Each row of a before or after table is a point. The points were changed in one or more steps. Then noise was added and the rows were shuffled. The steps act on columns, c1 being the first. Name the steps. A step turns or swaps two columns, mirrors them in a line or flattens them onto one, adds a multiple of one to another, or multiplies or shifts one. Angles are multiples of 10 degrees, from the lower column toward the higher: turns from -170 to 170, lines from 10 to 170 but not 90. Use the fewest steps. Two steps may share a column if one is a turn and the other turns, adds or multiplies; they go together, in the order done. Otherwise the lowest column goes first.
In the rows, zero is written as 100.

Before:
102,92
102,92
100,102
101,109
102,132
99,138
124,122
67,79
95,121
81,80
92,123
97,114
After, 12 rows:
93,157
100,106
116,156
97,152
103,81
76,46
105,123
99,135
99,82
86,52
103,181
98,195
Steps: multiply c1 by 0.7; multiply c2 by 2.5

Before:
117,125,51,119,61,131
75,66,84,139,106,109
105,86,137,118,55,63
145,99,32,99,72,149
72,85,124,80,130,77
55,87,94,92,104,99
135,112,105,117,64,60
139,108,75,108,44,44
129,77,77,58,43,65
After, 9 rows:
112,86,120,60,104,68
99,95,106,103,91,55
47,106,124,113,155,140
130,103,151,99,141,113
62,93,123,158,134,130
150,101,172,106,126,147
58,102,94,98,144,130
70,91,75,108,70,73
63,94,63,92,148,103
Steps: swap c1 and c6; multiply c2 by 0.4; multiply c3 by -1; turn c4 and c5 by 160 degrees

Before (8 x 11):
79,160,150,123,97,148,122,115,111,113,110
127,105,81,80,56,69,122,86,89,104,83
103,122,103,132,64,160,69,107,83,115,147
71,98,67,100,54,150,86,110,76,77,157
100,49,72,73,64,162,68,139,121,113,123
116,52,122,138,125,138,112,81,88,120,175
98,91,119,95,63,113,74,81,76,95,90
129,121,102,134,91,117,146,92,60,79,29
After (8 x 11):
87,98,70,129,123,132,146,114,76,143,159
123,124,98,106,97,95,160,110,83,164,146
130,123,100,80,155,127,51,91,58,112,28
107,163,152,127,123,98,73,116,109,152,109
98,107,77,68,159,93,101,88,90,68,83
128,49,122,94,92,85,68,81,89,142,180
96,90,120,100,103,110,152,83,78,115,92
81,51,73,95,96,98,162,138,120,161,120
Steps: multiply c4 by 0.7; turn c1 and c4 by -70 degrees; multiply c7 by 1.6; turn c5 and c7 by -140 degrees; turn c6 and c10 by 80 degrees

Before:
109,93,97,105,84,114,102,112,81,109,110,111,69,120,86,86,94,71,99,94
94,110,103,103,99,88,89,105,114,74,82,91,117,78,74,112,87,104,101,105
106,89,93,128,82,106,103,103,93,113,94,113,95,82,103,113,66,131,75,86
114,115,134,94,115,118,128,102,125,102,75,126,81,89,124,106,124,125,97,112
128,100,96,91,107,111,99,92,96,95,122,101,72,103,118,108,95,87,113,103
123,86,90,64,143,107,107,98,104,111,112,116,107,129,106,90,93,79,129,73
99,77,107,73,114,103,104,88,102,146,109,131,99,99,115,52,111,93,94,119
93,130,107,126,84,112,88,108,91,102,95,111,115,90,114,116,107,104,100,124
After, 8 rows:
111,110,93,92,112,119,145,102,123,108,61,93,81,91,67,105,125,81,176,112
126,99,116,91,109,109,101,93,94,94,115,89,73,104,89,112,96,138,86,103
123,86,105,64,146,108,111,97,100,110,111,69,104,122,106,91,90,140,114,74
106,93,90,126,79,108,105,100,90,99,103,121,97,79,86,113,64,49,165,86
99,76,112,74,115,103,106,89,104,150,100,97,94,102,92,51,112,124,198,121
94,106,86,106,93,89,83,107,115,70,88,102,120,80,122,113,89,67,74,103
107,92,108,108,83,113,103,108,80,110,109,96,68,117,127,85,94,138,135,92
92,130,95,129,84,112,81,108,91,100,96,100,114,101,86,110,107,106,127,124
Steps: turn c3 and c11 by -60 degrees; multiply c7 by 1.6; add 0.3 times c17 to c10; turn c12 and c19 by 110 degrees; multiply c19 by 3; add 0.3 times c20 to c14; turn c15 and c18 by 150 degrees; multiply c18 by 2

Before:
129,59,81,98,116,83,144,89,104,104,105,118,109,101,107,90,121,87,114,88,89,89,106,112,92,133,70,68,82,145,119,130,75,110,5,63,128,126,84,97,69,77,121,50,97,117,98,137
158,124,125,68,104,100,151,101,89,115,82,147,93,110,121,121,84,47,121,103,126,153,104,108,104,96,62,98,63,128,69,79,53,109,35,141,115,100,129,51,59,111,122,62,96,121,102,81
154,125,99,78,71,109,107,102,135,99,73,114,81,46,110,129,121,105,41,119,84,117,91,101,104,103,109,69,111,135,72,119,129,121,63,148,124,106,124,97,111,110,106,91,163,111,98,76
147,89,85,123,125,108,82,104,151,130,113,81,91,107,141,100,122,73,111,89,144,140,40,99,88,108,129,80,100,104,135,73,117,104,91,98,53,113,75,133,74,141,62,104,147,101,76,106
132,109,147,129,112,84,76,47,83,68,77,138,110,71,91,87,92,126,82,59,79,134,54,41,95,109,121,145,121,113,61,110,99,140,51,78,69,133,144,89,72,139,119,84,120,83,92,129
91,52,156,150,105,76,115,48,119,131,125,63,100,106,86,68,89,56,104,119,145,78,114,128,108,112,95,62,147,111,81,60,101,138,92,64,111,118,65,62,71,60,88,120,95,49,92,54
126,86,164,149,98,103,101,56,120,124,140,66,136,59,124,119,72,120,118,55,149,142,84,55,150,86,49,131,128,127,116,65,50,144,29,83,130,156,100,43,111,103,126,57,130,58,147,113
117,78,87,96,109,86,85,112,119,84,102,144,96,52,103,134,72,119,67,90,94,118,49,76,162,116,74,144,67,86,88,81,69,121,64,142,102,104,88,110,146,82,78,112,131,121,162,79
92,73,83,107,117,65,125,65,90,138,102,91,133,132,86,109,125,78,41,70,112,147,117,51,107,58,103,89,89,101,104,127,88,74,43,94,130,107,105,86,110,78,51,138,137,106,110,76
97,65,78,116,52,36,162,96,104,114,77,125,105,89,97,124,63,88,66,129,108,81,62,80,112,59,108,101,99,97,130,76,133,94,79,136,102,154,89,100,137,130,116,121,120,66,147,66
161,120,151,82,73,65,78,117,103,65,55,112,79,114,104,125,87,134,95,127,76,160,63,101,136,119,63,140,128,88,97,78,132,135,70,72,119,118,145,78,126,119,105,132,85,126,147,83
After:
127,89,164,150,99,103,101,58,105,123,144,69,135,112,118,127,73,119,56,150,147,140,85,54,151,88,48,131,127,126,115,64,51,145,28,61,128,153,96,40,113,103,129,56,115,58,50,111
119,82,85,96,109,86,86,109,113,85,104,144,98,156,93,133,76,118,84,130,94,119,49,76,164,118,77,143,68,87,87,81,67,117,63,138,101,104,87,111,148,82,79,113,87,121,34,77
132,107,147,129,110,83,76,49,113,70,81,139,106,133,95,83,89,122,90,140,79,132,52,39,97,109,120,144,120,113,58,111,99,140,52,56,66,130,145,85,69,140,118,84,117,81,115,131
155,127,101,77,72,107,109,102,70,98,74,116,81,178,102,131,120,107,93,136,84,121,92,98,105,108,108,69,111,134,73,119,128,121,60,158,122,105,126,98,112,111,104,91,42,112,83,75
160,126,126,68,105,96,153,102,107,119,83,148,93,76,115,127,85,45,96,97,125,155,103,108,104,97,63,98,63,127,70,80,54,106,35,140,118,98,129,53,61,111,120,64,98,119,104,80
129,60,82,97,117,82,141,87,96,101,103,118,108,90,112,93,122,89,94,104,90,86,105,114,95,135,69,70,80,144,120,130,75,110,4,58,131,126,84,96,69,76,122,51,111,116,101,138
97,64,77,118,51,36,162,94,118,112,76,124,105,132,87,122,62,87,114,96,108,82,60,81,113,61,107,100,100,98,133,79,132,95,78,149,103,156,87,103,134,131,117,121,67,67,53,66
96,74,84,109,123,65,126,64,116,140,101,90,132,124,81,102,128,77,166,150,116,149,117,50,108,59,103,90,87,102,103,127,90,72,45,81,131,105,104,88,110,77,52,138,99,109,96,76
149,88,85,124,122,110,84,105,49,131,113,82,92,88,138,113,122,72,97,142,142,139,38,97,85,107,124,82,101,102,134,73,120,102,90,92,57,113,76,134,73,142,60,103,78,103,95,106
94,49,155,152,106,78,116,46,78,129,123,65,101,95,96,66,86,57,102,80,143,79,119,129,111,112,97,64,148,110,78,58,98,139,93,74,110,116,68,62,69,61,87,120,89,52,97,54
158,119,149,83,72,67,79,117,121,66,51,109,78,94,100,124,85,133,120,71,76,164,63,101,138,121,63,140,129,92,100,78,134,135,72,86,119,117,148,75,125,115,106,128,91,126,57,84
Steps: turn c9 and c47 by -150 degrees; turn c14 and c19 by 130 degrees; turn c15 and c16 by 20 degrees; add 0.5 times c20 to c36; turn c20 and c45 by -130 degrees

Before, 8 rows:
96,87,38,111,113,59,61,86,80,121,72,141,154,124,139,85,70,121,144,70,39,78,147,110,113,31,101,88,89,100,94,135,53,150,116,20,141,80,150,81,55,100,50,67,134,79,91,112,76,166,80,112,139,131,89,67,118,108,84,71,118,105,107,124
75,111,167,51,132,98,102,114,136,62,123,103,54,130,65,96,132,17,83,98,120,100,113,113,134,116,109,57,135,86,88,84,112,144,102,85,114,67,102,108,142,93,116,133,131,46,110,61,60,112,119,38,54,86,121,58,81,119,126,78,132,95,91,104
120,80,131,44,138,123,125,143,131,113,97,82,71,87,139,102,113,60,80,121,83,91,84,70,66,141,78,93,78,86,114,110,141,83,57,137,89,104,105,149,113,102,91,64,92,107,131,122,133,108,101,57,54,115,94,126,65,128,109,123,108,119,135,101
84,80,46,94,91,78,69,52,54,137,81,170,152,148,110,134,72,127,136,71,87,68,138,126,132,48,89,137,78,110,114,131,58,172,125,81,176,59,100,83,66,118,53,70,91,96,75,129,100,181,74,109,128,124,67,39,126,118,57,61,100,118,118,93
125,73,72,116,108,117,74,99,80,97,159,165,137,62,111,101,126,122,164,102,49,153,113,118,90,53,151,60,126,68,112,79,44,165,106,85,97,99,136,32,80,153,73,96,107,97,54,103,50,118,104,106,85,101,122,115,158,76,101,107,139,72,175,158
74,158,136,35,105,86,113,96,109,96,95,105,50,94,115,61,137,15,55,108,119,115,125,109,144,114,107,57,125,124,82,59,96,116,92,93,105,80,93,112,116,61,123,127,145,85,134,59,72,124,138,23,56,134,144,60,77,76,85,84,117,103,80,93
105,76,129,54,124,143,114,101,157,123,115,59,95,84,104,72,111,66,88,92,121,127,91,57,98,87,80,84,77,70,118,83,148,105,68,124,100,106,136,139,126,80,119,81,102,111,145,95,107,101,81,75,42,139,79,154,69,98,94,87,129,113,127,76
115,68,111,62,143,148,139,86,126,133,47,84,97,51,125,103,85,76,104,147,89,75,133,56,91,97,86,104,74,67,129,111,140,79,52,98,113,106,108,158,78,102,86,72,78,135,120,103,100,109,68,117,48,118,58,132,46,147,104,125,83,51,167,107
After:
97,83,42,114,114,59,61,89,78,124,74,138,150,125,138,80,71,121,146,65,42,84,144,113,116,34,100,89,91,98,81,134,47,150,92,97,144,114,155,93,53,100,50,68,136,79,91,117,77,164,80,117,139,130,89,70,119,107,79,74,185,107,109,129
122,81,131,45,140,118,124,141,132,113,96,79,76,89,139,101,116,60,81,121,85,92,80,69,69,137,79,93,76,83,151,109,144,90,97,82,86,91,103,120,107,96,88,64,91,104,131,124,139,105,102,59,55,110,95,126,63,132,146,122,66,119,142,103
114,72,107,69,142,146,140,86,124,130,44,86,96,51,127,106,87,78,99,139,88,77,134,58,93,92,84,102,77,63,159,117,142,80,88,115,112,106,108,129,78,103,84,70,79,130,118,102,109,108,66,115,47,118,61,133,46,143,143,127,92,50,161,104
126,75,74,118,107,119,76,98,82,93,157,165,140,62,107,99,123,122,168,104,51,155,111,116,88,57,149,52,128,65,32,80,43,170,99,73,97,81,134,113,81,149,72,102,104,104,54,100,53,119,105,107,81,102,114,116,157,77,96,111,122,74,171,159
75,155,139,43,102,87,113,99,110,98,95,104,48,99,113,61,137,15,54,114,118,113,125,107,143,115,109,53,123,121,113,58,93,113,84,82,112,109,96,86,115,57,123,129,146,85,134,59,72,120,139,24,59,134,141,59,78,79,102,85,114,106,81,93
88,79,47,88,89,78,72,52,54,136,78,169,151,148,111,138,67,126,132,68,90,67,135,128,127,47,88,136,78,116,82,131,62,174,67,88,172,130,102,114,68,121,55,69,90,98,78,129,101,183,79,106,129,123,68,37,130,115,59,61,126,119,115,94
109,75,131,52,121,145,111,97,156,125,116,60,99,93,101,70,109,67,87,95,118,126,92,58,92,91,82,90,77,63,139,84,152,106,83,72,104,76,134,119,121,81,119,82,105,107,142,97,106,98,82,76,41,141,80,155,69,101,131,91,80,114,124,77
74,106,161,52,131,95,105,111,137,60,122,108,56,130,66,98,130,12,83,97,121,100,113,112,133,117,110,57,136,87,110,84,109,146,125,66,114,114,101,88,138,94,116,134,135,46,114,62,62,113,117,39,55,90,119,59,78,122,106,81,130,88,92,107
Steps: swap c31 and c40; turn c35 and c59 by -70 degrees; turn c38 and c61 by 150 degrees; turn c36 and c61 by -110 degrees

Before (14 x 64):
105,70,85,104,86,79,117,110,98,102,151,94,135,83,138,108,109,50,85,102,117,128,73,118,113,89,89,101,72,122,92,71,90,124,130,90,128,68,113,84,102,96,113,86,13,99,66,95,128,85,121,100,99,105,93,82,84,116,89,105,101,86,101,122
82,70,103,107,111,100,88,91,71,92,106,103,108,88,81,109,107,111,88,94,129,129,80,110,117,116,84,105,91,114,72,77,139,96,129,102,70,66,89,97,103,78,119,80,109,84,68,99,115,145,90,87,80,104,89,86,109,91,122,87,107,83,88,142
86,75,84,119,119,101,123,108,142,124,107,104,140,88,122,114,70,119,96,95,44,100,106,67,112,94,109,94,99,123,95,108,134,127,126,103,62,87,103,100,96,100,107,87,108,104,95,128,122,87,87,95,109,97,96,149,153,106,111,91,79,101,79,143
102,110,82,187,117,110,82,120,85,71,99,86,123,129,83,117,93,59,99,61,127,129,79,86,79,158,88,101,97,105,84,100,83,88,130,94,106,74,87,106,94,77,97,109,77,86,151,108,119,105,121,98,125,80,81,85,88,106,92,102,87,91,78,126
90,101,96,105,105,132,108,118,73,126,127,90,105,79,112,110,111,119,105,52,129,87,91,97,116,92,82,98,102,114,66,72,136,75,113,81,100,60,87,60,114,102,99,114,109,107,74,107,122,74,117,104,100,105,92,81,85,111,104,89,55,97,80,135
142,75,86,138,99,85,112,110,103,95,93,95,96,105,78,103,97,109,111,88,117,98,166,108,75,90,101,105,102,126,89,107,128,76,127,100,116,75,128,85,98,109,95,94,109,95,70,91,125,75,85,91,117,106,167,93,73,115,86,90,115,142,119,54
99,83,124,120,112,86,112,109,97,97,110,95,137,117,98,104,82,118,93,92,126,107,90,118,107,90,83,108,90,119,95,80,108,75,121,88,68,60,90,103,89,107,108,80,85,89,138,94,114,78,72,130,121,106,95,128,71,115,87,102,119,116,118,139
91,82,94,135,117,83,118,104,111,122,92,109,94,111,92,118,102,118,138,101,127,118,105,62,98,96,83,103,96,95,85,137,132,118,123,95,128,96,87,98,187,85,112,103,63,89,85,99,97,75,81,101,45,106,99,85,106,129,86,117,107,87,81,143
95,83,82,108,103,91,104,114,77,111,90,85,93,87,82,112,111,111,87,98,103,124,97,116,109,95,83,85,87,119,73,98,89,80,62,98,110,90,100,107,88,106,101,83,111,122,82,106,119,93,75,100,121,87,134,111,84,90,115,94,112,109,84,95
81,106,79,178,117,132,126,63,144,107,91,90,107,92,88,119,73,120,136,95,82,115,74,65,101,106,118,89,103,124,89,77,69,86,123,103,127,129,89,100,96,101,98,112,101,89,97,94,104,90,97,109,123,94,97,96,74,103,91,92,99,109,98,94
134,93,81,110,112,98,94,120,71,120,92,90,115,101,119,104,108,121,105,100,114,113,119,117,95,148,82,112,58,121,66,75,118,74,85,102,124,64,99,71,123,84,105,89,83,110,83,98,92,78,85,87,82,99,77,82,94,97,98,148,102,93,113,108
87,81,160,119,62,87,112,88,83,125,195,85,103,100,80,116,105,47,103,95,123,123,87,119,111,101,94,115,103,121,57,102,129,76,98,80,100,63,101,77,107,109,91,81,111,85,65,92,74,125,89,99,118,57,131,89,75,158,100,102,108,103,109,29
91,88,96,107,118,78,94,89,85,101,158,92,89,95,118,27,89,100,88,103,123,126,125,112,118,99,96,105,76,126,96,97,125,79,112,88,119,114,117,109,85,94,135,109,114,120,70,126,97,81,129,99,117,105,79,83,79,111,103,104,107,83,119,113
90,69,84,108,96,89,109,102,75,124,109,93,96,124,82,113,93,13,86,91,128,99,122,118,117,88,88,112,78,75,40,73,106,80,125,49,122,84,122,82,87,109,112,140,106,97,74,94,110,77,94,91,126,52,92,91,77,98,88,119,113,106,84,128
After:
92,104,117,108,103,131,102,118,76,130,133,88,106,75,111,94,111,120,83,51,94,88,90,102,118,91,135,98,100,114,64,73,95,82,115,107,99,59,86,60,105,97,99,117,105,109,81,101,122,73,111,107,103,132,94,81,84,112,107,87,57,97,83,135
130,94,134,112,112,96,93,118,73,118,95,88,125,97,120,105,109,106,102,99,88,115,122,114,94,145,119,109,62,117,65,76,85,92,80,104,120,58,96,77,126,84,104,91,79,109,85,100,93,79,82,89,84,125,79,81,91,96,101,147,97,92,112,109
84,79,97,118,117,106,121,106,139,126,107,106,139,87,120,107,70,126,100,100,74,101,107,71,110,90,46,93,95,124,98,106,84,130,126,96,62,86,99,103,91,99,110,93,106,99,90,131,118,80,89,101,107,135,97,148,148,98,111,91,78,99,77,146
96,81,127,105,107,90,102,111,81,115,88,84,92,85,81,105,116,83,94,96,79,128,101,112,107,94,107,86,82,125,74,99,88,92,66,89,106,91,96,107,86,107,101,85,114,125,77,105,119,97,73,97,115,97,135,109,86,95,121,99,112,109,81,95
79,111,129,180,116,128,123,66,144,109,90,92,110,89,89,83,73,66,106,94,91,118,70,64,104,102,75,87,105,120,82,80,93,105,124,136,128,129,92,103,100,97,103,106,99,91,96,91,107,92,99,109,123,99,96,94,69,102,92,94,95,112,98,94
100,83,98,116,118,86,111,110,95,99,110,94,138,119,95,103,79,102,87,89,95,111,90,123,105,89,127,108,88,125,96,80,99,62,125,89,69,60,90,103,88,106,110,84,82,85,137,94,111,76,73,134,119,121,100,130,69,111,89,107,119,113,116,142
142,76,127,141,97,88,113,108,103,100,93,96,96,107,78,92,95,115,100,87,105,99,168,111,75,90,108,107,103,125,88,112,91,86,126,110,116,70,127,81,97,106,93,93,110,92,73,88,125,75,83,94,118,121,165,96,67,117,89,94,109,145,119,53
102,112,121,185,119,108,80,124,86,75,97,88,121,129,86,86,92,102,91,62,93,131,80,82,77,159,132,98,97,103,85,97,94,104,131,100,103,71,87,104,94,74,98,108,77,84,150,110,119,105,119,100,126,51,84,80,86,107,95,105,86,92,78,126
87,82,72,119,63,86,113,86,80,126,197,84,104,99,80,85,108,151,81,98,94,125,91,118,109,99,122,116,101,121,61,103,73,44,95,106,105,63,107,75,112,110,96,86,110,86,60,88,71,125,89,102,119,56,131,91,72,156,101,101,104,99,108,31
94,75,94,138,118,84,122,106,104,122,90,110,92,113,93,86,102,119,97,98,83,117,110,63,100,96,131,98,97,93,87,140,94,117,123,138,131,98,90,97,190,85,111,104,64,86,88,99,97,72,85,102,45,133,104,86,101,126,84,121,105,81,80,144
89,71,119,110,100,89,105,95,72,129,111,93,99,124,80,87,90,152,46,94,92,100,124,118,116,88,131,116,79,70,40,71,82,97,124,85,126,83,123,84,88,107,112,135,108,98,69,96,114,79,101,91,125,20,95,98,77,97,89,117,115,104,80,128
105,71,97,103,87,81,114,109,96,107,155,91,141,83,138,99,109,114,90,103,96,128,74,122,115,89,119,101,74,118,92,70,121,124,129,86,130,71,120,83,106,99,113,88,13,99,70,96,128,85,121,103,98,57,90,81,84,117,84,105,99,87,96,121
91,92,119,106,119,76,88,89,83,102,163,90,87,95,118,138,88,122,86,105,156,126,127,110,121,100,123,102,78,127,94,101,102,92,113,90,120,113,117,111,82,93,135,110,114,118,73,124,91,88,129,96,120,113,77,82,76,109,103,103,104,85,117,114
84,70,100,107,112,101,90,90,70,93,101,101,111,88,81,94,109,128,105,93,94,131,81,113,124,116,135,104,92,115,72,77,90,97,132,86,70,66,90,94,106,74,123,83,111,84,70,92,115,146,90,89,84,125,89,86,110,92,122,82,108,82,87,143
Steps: mirror c3 and c34 in the line at 110 degrees; turn c21 and c27 by 120 degrees; turn c16 and c21 by -130 degrees; turn c18 and c33 by -120 degrees; turn c33 and c54 by -70 degrees; swap c19 and c36

Before:
128,121,137,101,136,85,113,89,90,61,132,136,124,122,117,63,110,57,69,62,71,111,107,125,132,62,55,85,52,117,61,117,59,67,63,100,131,101,118,98,119,75,105,131,59,103,102,89,107,103,133,138,115,111,92,79,83,142,112,89,106,65,72,128
126,49,70,147,92,124,82,69,119,70,141,77,108,114,97,121,121,109,83,137,114,65,95,139,51,89,56,106,144,145,92,58,76,133,96,126,118,118,128,66,114,96,133,115,126,71,67,117,52,127,79,143,53,56,127,123,65,66,74,91,139,78,96,108
76,116,68,88,121,85,80,112,140,121,97,130,150,65,117,103,55,110,83,136,57,101,115,62,105,90,96,92,99,150,109,121,83,141,82,105,63,115,117,120,70,107,86,40,85,131,86,138,95,99,87,92,84,44,72,92,52,56,140,90,134,107,143,48
68,115,82,129,133,115,70,64,72,124,110,121,79,46,59,132,121,25,89,120,127,142,112,44,132,99,59,64,61,143,84,110,63,68,85,110,57,64,93,81,120,81,89,119,72,112,96,101,89,98,99,68,57,93,105,153,124,89,90,75,135,125,111,130
80,120,121,75,83,69,81,102,101,32,69,48,117,127,109,77,126,109,151,124,111,113,125,138,83,142,142,124,80,148,141,131,136,88,81,117,150,52,85,57,105,123,76,89,117,81,70,115,103,66,113,102,120,47,61,69,123,124,140,135,98,122,128,125
140,66,147,147,129,90,60,100,83,65,87,98,68,132,67,143,131,78,144,120,87,141,120,111,84,119,127,111,113,71,93,116,83,61,138,89,118,48,71,84,72,127,90,105,121,94,122,65,104,63,58,92,136,76,91,79,93,71,54,93,132,79,63,55
126,62,58,74,129,143,48,113,65,107,133,71,138,58,110,143,79,102,101,75,120,76,99,113,67,98,61,79,53,71,108,116,132,80,106,138,71,56,87,78,60,79,115,54,58,106,135,84,72,92,106,82,71,141,123,84,123,101,97,142,79,105,74,102
100,114,95,85,94,58,78,82,125,67,114,120,78,75,71,91,76,89,147,119,47,79,125,124,115,83,143,89,107,87,155,68,139,120,64,46,135,50,94,96,118,112,101,120,87,73,152,75,94,105,135,131,93,120,149,114,55,64,69,127,65,67,138,89
After (8 x 64):
140,64,150,148,129,93,63,101,82,62,89,98,71,130,68,141,131,80,146,122,51,172,120,109,83,119,126,113,113,71,90,116,84,60,42,93,118,49,70,82,69,124,89,103,123,95,124,16,103,62,58,93,134,76,94,124,93,71,53,92,132,81,62,53
127,62,57,75,128,142,49,115,65,111,136,70,135,57,108,143,78,100,102,76,76,105,99,113,68,117,61,78,52,70,109,116,130,82,107,133,72,53,88,78,59,80,115,54,59,105,136,60,69,91,107,81,70,139,122,102,123,100,97,142,79,104,73,102
130,123,140,102,136,89,111,89,90,60,131,137,124,122,117,64,112,55,68,64,175,139,105,123,133,128,51,85,51,119,59,116,59,66,127,100,128,104,117,102,118,75,107,133,59,102,98,72,107,101,134,137,117,108,90,65,85,143,113,87,102,66,71,125
75,116,67,89,120,89,81,115,138,120,95,130,149,65,116,101,53,109,85,133,158,129,112,60,104,110,94,92,96,147,111,118,83,139,88,85,60,115,116,120,69,110,86,43,87,133,86,193,94,99,85,91,84,44,72,93,52,57,139,85,136,106,142,49
101,113,97,87,96,127,77,79,123,68,114,120,82,73,70,90,73,91,147,120,187,109,126,123,114,87,141,91,107,89,155,69,140,122,104,68,134,49,94,100,118,112,102,123,87,75,154,38,92,104,136,130,94,124,148,79,59,62,70,59,64,66,137,91
68,115,81,129,132,75,70,63,70,125,107,124,79,46,60,132,122,23,87,121,107,171,113,42,134,48,57,66,60,142,84,111,64,67,140,102,58,65,92,78,120,84,90,119,73,112,98,104,87,99,99,68,59,93,105,88,121,91,90,117,134,126,110,129
80,121,121,78,85,136,81,103,100,31,70,48,116,126,109,78,128,109,150,121,123,144,125,141,86,124,143,123,79,149,142,133,134,88,133,133,149,51,82,59,106,126,76,89,119,84,70,140,103,65,114,99,119,48,60,146,123,124,142,69,97,124,131,125
127,49,74,148,92,89,81,69,118,72,140,75,107,113,98,123,119,103,84,137,98,97,95,139,51,78,55,105,144,145,95,59,78,132,116,146,120,120,129,65,114,94,133,116,128,73,67,142,52,129,80,142,54,57,129,86,64,68,73,125,139,74,92,107
Steps: swap c6 and c60; multiply c35 by 2; turn c21 and c35 by 130 degrees; shift c22 by 30; turn c26 and c56 by 100 degrees; add -0.7 times c46 to c36; multiply c48 by 2.5
